Rows are points. To make a cloud, some directions were put in groups of two or more. Within a group, all points are equally far from the middle, so they leave a hole (a ring in 2 directions, a hollow ball in 3). The other directions are filled evenly. Then the cloud was stretched, turned, moved and blurred a little. How many holes are there, and how many directions does each take, smallest first?
In the rows, 128 means zero.

Cloud:
[[141 152]
 [100 113]
 [139 178]
 [102 140]
 [141 156]
 [136 120]
 [129 125]
 [101 111]
 [152 187]
 [162 186]
 [167 115]
 [159 168]
 [142 131]]
Holes: 0

Cloud:
[[130 105 113]
 [ 93 175 123]
 [ 87 179 152]
 [ 75 119 120]
 [152 147 165]
 [102 174 134]
 [150 137 127]
 [120 123 131]
 [ 83  93 140]
 [136 127 141]
 [120 195 112]
 [ 89 147 131]
 [129 187 131]
 [ 94 145  88]
 [118 153 101]
 [116 117  99]
 [139 117  85]
 [142 179 106]
 [118 173 133]]
Holes: 0

Cloud:
[[139 109 143 120]
 [ 58  95 137 129]
 [ 83 108 125  97]
 [133 117  98 109]
 [ 70  73 160 133]
 [132 134  99 111]
 [ 84  73 108 155]
 [ 93  69 124 136]
 [140 128 180 144]
 [145 114 136 151]
 [118 140 100 118]
 [121 126 100 152]
 [112 127 130 137]
 [165  98 129 173]
 [107  68 164  98]
 [101 114 110 143]
 [105 102 176 128]
 [ 96 108 100 132]
 [163 129 105 125]
 [ 97 116 130 165]
 [ 67 136 121  89]
 [156 135 137 109]
 [ 98 138 127 109]
 [ 72 117 136 110]
 [125  77 115 104]
 [138  73 121 153]
 [ 79  85 108 151]
 [110  76 156 144]
 [126  76 133 148]]
Holes: 0

Cloud, 48 rows:
[[106 145  89 148 111 152]
 [178 124 146 135  78  89]
 [151 160 191 153 117  92]
 [ 80 159 139 150  93 115]
 [167 168 131 126 170 145]
 [156 168 132 124 105  74]
 [140  87 123 142 108  79]
 [108 132 172 152 147  87]
 [156 163 123 172 144  95]
 [121  83 118 159 153 121]
 [144  91 119 175 108 124]
 [148 165 115  98 104  95]
 [132 184 123 127 104 140]
 [160 120 106  91 103  93]
 [111 110 156 158 126 166]
 [153 140  81 120 133 151]
 [ 87 165 152 105 127 133]
 [154 123 114 127  74 142]
 [170 110 167 167 128 138]
 [178 100 109 110 146 120]
 [133 156 176 167 150  97]
 [119  99 127 110  73  98]
 [124 168 134 108 164 107]
 [146  93 102 150 129 159]
 [168 170 141 175 137 108]
 [162 165 123 123 171 107]
 [111 145 162 118 162 155]
 [154 118 104 132  91 156]
 [171 159 160 159 159 151]
 [103 105 108 110 119  83]
 [161 124 163 146  85 148]
 [115 167 126 179 114 110]
 [140 145 172 126 132 171]
 [192 124 157 130 130  88]
 [110 140 194 112  98 100]
 [111 135 157 137 179 117]
 [109  88 122 109 137 100]
 [111 158 135 185 132 109]
 [172 116 102 123 129 160]
 [166 105 136 163  85 118]
 [124 103 124 113  67 111]
 [163 133 147 103  81 140]
 [ 99 155 102 159 117 150]
 [115 136 113 162 148  83]
 [ 92 133 118 136 172 143]
 [ 95 117 132 175 112  94]
 [109 183 126 134 110 143]
 [112 176 139 174 114 128]]
Holes: 2 (3, 3)

Cloud (78 x 8):
[[165 120  99 146 180 108 109 157]
 [116 117 103 132 139 187 140 119]
 [182 143  87 140 155 107 154 142]
 [161 108 108  82 112 137  99 123]
 [150 157 171  99 147 107 143 100]
 [ 95 159 158 113 167 165  87  88]
 [133 100  87 112 116 169 101 141]
 [108 112 141 136 111  86 184 180]
 [128 114 126 185 145 125 132 126]
 [130  97 150 101 156 126 134 145]
 [114  95 151  79 109 143 150 147]
 [ 95 140 128 118 187 136 114 116]
 [ 89 130 125 160 110 110 125 134]
 [145 127  78 159 127  98  90 163]
 [111 158 101 149 183 114 172 152]
 [160  98 175 129 158 114 150 118]
 [161 163 109 109 174 131 106 137]
 [112 107  95 143 108 112 104 129]
 [141 145 145 113 154  72  90 163]
 [143 185 139 151 117 121  68 119]
 [ 93 179 142  80 135 111 105 133]
 [113  94  97 118 115 141 155  99]
 [105 110  81  99 120 170 117 134]
 [132 100 108 168 177 121 150 125]
 [ 88 114 111  92 139 117 108  78]
 [165 126 132  92 161 126  85 117]
 [128 149  91  69 126 111 166 128]
 [ 88 164 168 101 131 148 130 120]
 [ 67 139 122 129 131  69 114 141]
 [152  85 113 151 175 124 145 107]
 [170 131 156 118 159 117 150 158]
 [135 176 140 112  80 131  81 110]
 [ 90 176 143 113  98 125 118 112]
 [ 90 140  87 123 100 157 130 147]
 [116 113  88 129 154 158 152 121]
 [101 122 156 169 177 111 107 100]
 [ 90 149 151 121 143  84 175 126]
 [160 138 125 152 108 149 135 181]
 [123  84 141  86 129 132 132 118]
 [150 165  96 109  95 148  82 113]
 [118 181 135 100  86 124 174 158]
 [ 97 133 103 130 198 119 105 113]
 [134 149 152  87 153 100 142  77]
 [168 148  96  97 142 151 135 111]
 [113  79 113 115 145  91 148  83]
 [125 139 150 110 118 109  94 193]
 [127 161 113  74 105 115 107 107]
 [108 118 154 148 178 137 127  97]
 [150 183 152 118 142 159 130 144]
 [ 73 133  99  97 161  66 120 145]
 [135 144 133 168 122 104  77 158]
 [141 146 111 115  97  79 107 171]
 [168 126 105  96 120  78 162 110]
 [127  92 101  95 140 165  83 116]
 [139 173  83 106  99 112 122 150]
 [164 101 103 103 125  82 139 125]
 [119 180 166 136 133  96 124  97]
 [159 158 145 145 168 114  76 132]
 [130 172 141  86  83 120 165 143]
 [156 134 177 142 150  91 106 117]
 [134 123 175 126 132 143 112 156]
 [113 149 128 141 183 134 142  96]
 [103 140 140 142 140 110  92 198]
 [120 166 165 109 162 153 121  83]
 [103 165 115 148 111  85 143  95]
 [ 86 170 133 132 104 153 141 150]
 [149 129 109  61 128 134  77 160]
 [118 175 166 120 112 102 132  95]
 [161 132 107 143 109 145  63 104]
 [138 177 144 142 109  85 105 122]
 [126 170 124 154 110  93 173 107]
 [ 86 158 162 135  98 149 116  83]
 [161  83  97 126 160 126 161 137]
 [113 104 156  83 137 156 122 152]
 [101 118 168  94 131 159 170 153]
 [ 79 142 113 130 117  73 162 144]
 [146 136 139 116  74 135 140 183]
 [160 138 192 117  78 151 128 115]]
Holes: 2 (2, 3)

Cloud, 104 rows:
[[150 147 168 118 135 162 112 145 208]
 [ 79 149 145 112 148 116  81  97 175]
 [161 135 140  87 137 170 129 149 117]
 [143 121 139  56 169 184 127 139 123]
 [156  98 132 121 159 149  52 116 142]
 [ 78 114 147 103 104 186 107 139 132]
 [154  95 114 111 137 195 123 153 133]
 [108 135 136 142  97 111 109 142 141]
 [103 146 117 102 132 170 116  96 110]
 [107 135 127 111 105 174 134  97 159]
 [135 141 128  88 149 150 114  77 162]
 [130 132 125  72 102 130 144  76 116]
 [112 155  69 100 117 129  92 102 154]
 [102  81 106 166  78 151 120 151 171]
 [142 121 164 134  72 155  94 131 176]
 [ 55 110 126 116 103 180 106 118 147]
 [120  97 118 167 151  98 129 116 147]
 [108  84 134 136 104 181 119 191 123]
 [167  89 144  65  96 145 126 131 123]
 [131 147  92 145 162 154 121 106 134]
 [115 158 133 141 166 121 136 147 102]
 [150 139 128 107 112 114 141  99 195]
 [110  77 147  80 127 169 111 112 118]
 [ 94 132  80 100  89 130 177 105 125]
 [ 84 123 149  90 167 124  92 113 101]
 [151 125 155  92 102 154 170 140 181]
 [116  96 116  70 130 197 134 157 141]
 [142 103 127  95 110 105 116 141 155]
 [133 158 120 116 152 124 156 154 152]
 [ 86 159  84 161 121 129 118 107 132]
 [119  91 161  96 149 160 102 145 133]
 [ 96 115 110 188  99 146  98 126 162]
 [143 106 146  60 128 128  71 133 144]
 [156 102 104 147 105  80 117 146 145]
 [109 149 112 150 127 158 111  99 187]
 [128 129 122  82 143 190 117  94 132]
 [ 74 146 119 142 119 117 111 118 158]
 [113  89 144 149 115 186 107 152 101]
 [ 82  80 120 155 142 172 133 125 159]
 [166  90 121 144  98 117  94 146 159]
 [151 139 149  84 105 140 123 102 121]
 [152 138 123 158  84 122  99  79 137]
 [111  89 157 164 102 136 147 120 165]
 [129 137 123 162  89 114  84 130 118]
 [118  90 148  90 130 131  94  87 142]
 [115 130 140 144 131 148  88  76 107]
 [126 167 131 100 134 108  86  73 135]
 [103 124 115 158 106 192  78 136 111]
 [144 107  78 144 111 106 132 160 109]
 [116  59 113 165  92 152 165 121 156]
 [131 127 130 160 110 191 107 125 147]
 [121 107 172  90  76 110 105 144 156]
 [169 110 133 119 115 148 156 103 139]
 [109 112 133 129 118 142  81 153 114]
 [129  92 111 151 143 165  51 104 161]
 [123 105 156 180 127 164 100 104 183]
 [114 110 103  92 103 113  81 149 109]
 [148 121 105 123  98 147 149 106 107]
 [153 129 149 154  90 113  86  87 125]
 [166 124 137  80 116 108 136  94 148]
 [154 136 148 142  96 142 114 121 160]
 [103  92  93 141  92 150  69 107 168]
 [137 129 131 132  99 171 168 170 159]
 [132 154 161  98 112 108 119  90 180]
 [161 121 117  92  60 164 120 125 122]
 [124 109 102 110 150 192 146 126 130]
 [112 116 148 159  90 134 111  84 188]
 [ 70 128 135 104 153 121 115 152 126]
 [144  92  93 137  87 135  95 158 138]
 [121 130 160 161 143 167 117 175 190]
 [ 61 137 116 141 135 155 129 163 129]
 [116  81 105 150  97 143 123 128 184]
 [ 83 120 115 166 121 171  65 127 193]
 [116 114 131  86 153 108 111 158 140]
 [134  98 109 104 156 149 110 109 105]
 [136 108 155 139 105 107  67  73 128]
 [146 150 134 119 119 160 109 147 173]
 [ 88 115 108 146  93 116  85 121 149]
 [150  73 154  71 106 156 153 107 140]
 [ 88  84 113  93 114 171 134 133 162]
 [125 142 113 102 122 163 116 101 182]
 [101 102  97 139 139 149 129 197 150]
 [133 145 143 148 120  96 123 147 105]
 [124 105 102  79 102 190 138 113 110]
 [105 158 118 146 132 148  68 132 157]
 [ 84 138 103 164 124 159 132 122 117]
 [106  74 139 123  88 167 129 145 106]
 [110 104  99  85 114 192 147 164 159]
 [131 107 110  85  91 187 126  87 140]
 [ 98 117 108  87 154 123  97 104 181]
 [ 89 126 133 119  84 138  84 142 172]
 [119 105 135  81 132 111 104 102 187]
 [167  76 128 123 118 165 103 104 141]
 [109 119 135 139 121 127  62  81 118]
 [136 142 131 139 105 164  67 110 141]
 [126 150 153 116 135 164 107 136 184]
 [ 83 108 114 167 163 131 123 132 126]
 [113 111 106  75 108 154 121 115 187]
 [114 141 161 119 107  95 106 131 174]
 [125 104 156 120 140 119 110 148 112]
 [122 103 125  75 128 128 155 133 152]
 [107 115 138 128  61 124 115 145 118]
 [149 123 165 164 109 120 166 146 132]
 [136 146 103 143 153 120 137  79 124]]
Holes: 1 (2)

Cloud, 91 rows:
[[112 137 129 143 125 161 152 166 191]
 [ 92  74 103 109 139 102 173 140 149]
 [140  93 109 109  83 102 122 153 104]
 [148 181 141 103 141 134 117 119 157]
 [128 140 109 141 169 110 109  80 136]
 [189  86 125 106 126 117 108 123 136]
 [ 59 120 119 110 113  92 103 130 147]
 [172 120 112 150  92 160 149 134 100]
 [118  86 125 144  96 115  98 113 140]
 [169 136  85 134 138 133  91 117 174]
 [123 133 160 127 155 182 138 122 146]
 [137  73 140 114 140 100 158 105  93]
 [103 138 139 109 146  64  84 117 124]
 [142 185  92 137 109 120 101 146 142]
 [106 132 119 130 120 133  93 169 110]
 [123 112 117 178 151 124 100 142 159]
 [152 111  68 104 102 121 138 129 155]
 [154 119  94 133  84 157 121 149 145]
 [139 114  85  88 101 136 161 175 140]
 [ 92 140 143 137 152  86  82 129 122]
 [110 109  89  78 158 168 127 105 140]
 [148 111 135 173 139 149 138  87 105]
 [168  92 120 144 167 116 136 102 115]
 [160 126 147 131 156 125 183 176 178]
 [162 108 132 118 130  78 130 155 109]
 [170 155  81 120 156 132 144 173 133]
 [130 161 164 151 146 141 139 139 100]
 [ 75 126 103 103  91 135 186 147 144]
 [131 184 110 134 124 141 152 129 155]
 [168  79  89  82 134 117 109 123 138]
 [154 155 111  99 146  92 179 167 161]
 [142 124 105 175  94 113 184 142 121]
 [ 85 126  97  68 175 101 125 138 124]
 [117 110 164 132 143 147 134  91 168]
 [110 118  93  66 148 152 104 118 148]
 [128 108 134  99 125  92  91  84 123]
 [121 130 119 183 104 153 165 145 131]
 [146 165 123  74 136 144 148 163 146]
 [118 119 123 130 116 115  64  98 133]
 [ 90 109 100 151 140 119 110  88 143]
 [123 121  70 104 157 172 118 105  88]
 [180 106  80 109  99 139 151 109 111]
 [140  89 160  93 123 165 160 121 113]
 [170 162 174 154 137 131 160 128 158]
 [ 69 116 123  95 150  81 157 136 101]
 [ 67 129  89 162 119 155 154 125 106]
 [ 90 134  91 108  89 149 105 147 123]
 [107  81  73  81 153 125 115 131  98]
 [143 123 115 167  88 121 103 144 125]
 [ 84 172  88 121 129 101 139 153 152]
 [ 78  59 123  94 135 116 140  85 115]
 [ 87  91 112 136 117 102 163 153 152]
 [ 52 102 114  73 122 111 128 106 120]
 [140 119 107 102 105 112 110  75  93]
 [135 108 132 101 151 106 143 177 115]
 [142 129  95 145 142  65 111 117 162]
 [ 78 153 142  92 118 155 161 104 113]
 [129 129 144 141 141 153 114 165 116]
 [129 199 146 147 131 105 148 178 138]
 [157 113 112 113  82 109 141 182 149]
 [188 140 102 122 183 116 116 116 166]
 [143 114  54 132 137  94 164 110 116]
 [ 86 111 154 139  96 121 110 120 164]
 [ 97 161 147 102 106 111 120 184 121]
 [138 120 134 107 136 104 124 165  90]
 [ 95 106 141  98  84 104 158 169 132]
 [108  77 104 139 141  95 179 132 116]
 [108 138 151 132 116 180 125 134 112]
 [107 102  75 103 176 130 124 125 169]
 [183 112 115 130 139 152 146  90 145]
 [137 144  90  76 165 108 161 110 117]
 [ 91 125 152 101 108 173 132  98 109]
 [ 70 131 120  69 103 129 143 143 142]
 [145  99 121 143 115  81 185 128 103]
 [ 56  97  87 128 118 129 118 111 114]
 [ 77 115  94 118 150 168 144 143 135]
 [134 181  95  89 147 101 134 151 117]
 [ 90 145 122 102 156  89  93 100 112]
 [104 135  85 131  63 137 170 151 115]
 [144 135 111 107 124  70 169 168 174]
 [131 134 109  76 170  58 110 139 142]
 [113 109  76  87 155  88 113 157 177]
 [134  83 145 132 177 133 154 114 135]
 [121  89 134  90 162 159 121 147 140]
 [115 134 128  80 121 134 178 153 171]
 [130 166 110 143 166 122  96 163 115]
 [116 125 128 135 133 167 202 128 159]
 [141 140 152 144  93  97 140 100 134]
 [ 97 141 148 151 141 167 130 138 173]
 [120 103 130 114 157 170 172 119 169]
 [107 139 148  80 158 130 155  96  86]]
Holes: 1 (8)

Cloud, 89 rows:
[[132 140 151 179 150 116 132 148 114]
 [166 130 135 115 134 170 136  91 142]
 [132 134  83 101 153  91 108 123 148]
 [ 76 186  89 182 151 134 152 142 109]
 [172 103 146 123 129  76  95  95 122]
 [132 127 120 167 121 135  95  84 148]
 [157 137  75 127 118 104 124 100 126]
 [104 190 124 124 143 139 141 178  83]
 [119 120  97 138 170 159 137 135 110]
 [118  87 158  82 164  65  96 129 158]
 [113 138 107 199 108 145 137 133 106]
 [136 146  96  75 134 127 102 155  91]
 [169 141 140  55 116 100 101  75 136]
 [111 160 120 109 115 151 151 134 153]
 [ 99 152 136 151 145 162 104 153 113]
 [131 155 122 121 128 156 102 165  69]
 [160 136 101  50 123 140 107  82 146]
 [156 161 119  92 142  96 146 136 104]
 [156 127  73  80 100 142  93 118  92]
 [ 89 132 109 112 126 150 125  90 130]
 [165 118 127 166 107 145 143 112 121]
 [163 185 145  83  98 102 111 136 121]
 [123 100 121 122 185 104  89 144 135]
 [181 157 130  88 118  96 116  92 131]
 [ 97 197 167 134 158  94  83 116 154]
 [107  95 115 131 108 144 129 115  81]
 [153 170  76 135  87 167  99 131  98]
 [ 92 145 108 201 135 156  97 126 112]
 [108  96 146 169 108 108 109 125 137]
 [151 119 134 154 165 101 145 151 125]
 [142  79  85 159 130 105  96  97 133]
 [162 156 142 129 127 103 158  88  75]
 [136 154 134 131 145 137  85  92  65]
 [133 157 156  85 135  92 117 116 105]
 [143 161 162 153 131 163 116 142 122]
 [148 140 110  51 128 116 116 107  89]
 [101 182 121 112 139 139  90 172  70]
 [106 139 118 201 110 134 128 137 124]
 [161 160 144 115 112 136 120  75 147]
 [174 160 127 151 115 135 131 103 153]
 [123 137 119 141 119 123 105 176 106]
 [133 150 134 137 125 103 114  45 128]
 [ 92 125 152 122 198  80  83 159 155]
 [182 148 107 103 103 143 119  91 135]
 [154 144  98 101 140 164 140  72 127]
 [132 161 124 141 121 104 114 122 168]
 [ 84 149  79 110 153  97 130 165  96]
 [174 123 127  79 128 125  91 139 124]
 [106 104 138 121 142 111 116 120  98]
 [129  88 155  87 118 115  99 144 142]
 [138 100  54 112 136  88 137 105 137]
 [122 149 107 102 146 129  66 172 108]
 [102 125 147  99 155 120 131 106 120]
 [158 117 119  98  97 122  98  82 142]
 [142 196 111 100  92 113 135 124 113]
 [148  96  99 192 122 141  96  75 120]
 [180 148 141 135 101 148  85  90 139]
 [128 188  99  70 141 128  93 142 105]
 [151 137 136  97 179 161 130 135 123]
 [145 160  97 114 140 190 124  95 112]
 [116 206  77 159 140 145 108 101  87]
 [129 114  92 101 118 161 169  84 127]
 [118 140  93 125 140 149 143  77 114]
 [164 132 143 152 125 129 182  81 136]
 [156 132 112  72 150 146  96 171 115]
 [114  95 123 168 117 110  83 123 126]
 [169 153  84  67  99 123 129  89  87]
 [159 126  76 103 120 164 116 163  95]
 [155 108 173 107 107 133 162 120 113]
 [105 111 117 169 172 136 124 121 132]
 [148 141 116 140 169 160 139 123 105]
 [157 220 141  88 118 126 123 128  94]
 [142  92  99 108  99 165 148 115 112]
 [112 116 118 133 117 102 135 110 181]
 [129 114 130 151 115 135 120 106  70]
 [146 108 142 128 158 147  87  97  99]
 [ 91 111 114 152 138 123 120 143  96]
 [170 134 142 156  90  93 158 124 157]
 [140 145 124 114 157 120 110 103  84]
 [164 170 120 113 148 112  80 125  94]
 [140 161 117 171 155 137 122  75 132]
 [169 104 118  97 142 176 150 128 122]
 [154 146 131  45 142  90 149 131 137]
 [156 143 126 153 150 128 160  76 149]
 [174 125 130 104 115 111 146 140  90]
 [121 147 133  91 172 178  78  99 114]
 [156  94  92 129  96 164 125 102  99]
 [110 174 107 157 132 147 104 102 134]
 [141 104 107 142 128 174 109  83 109]]
Holes: 1 (3)
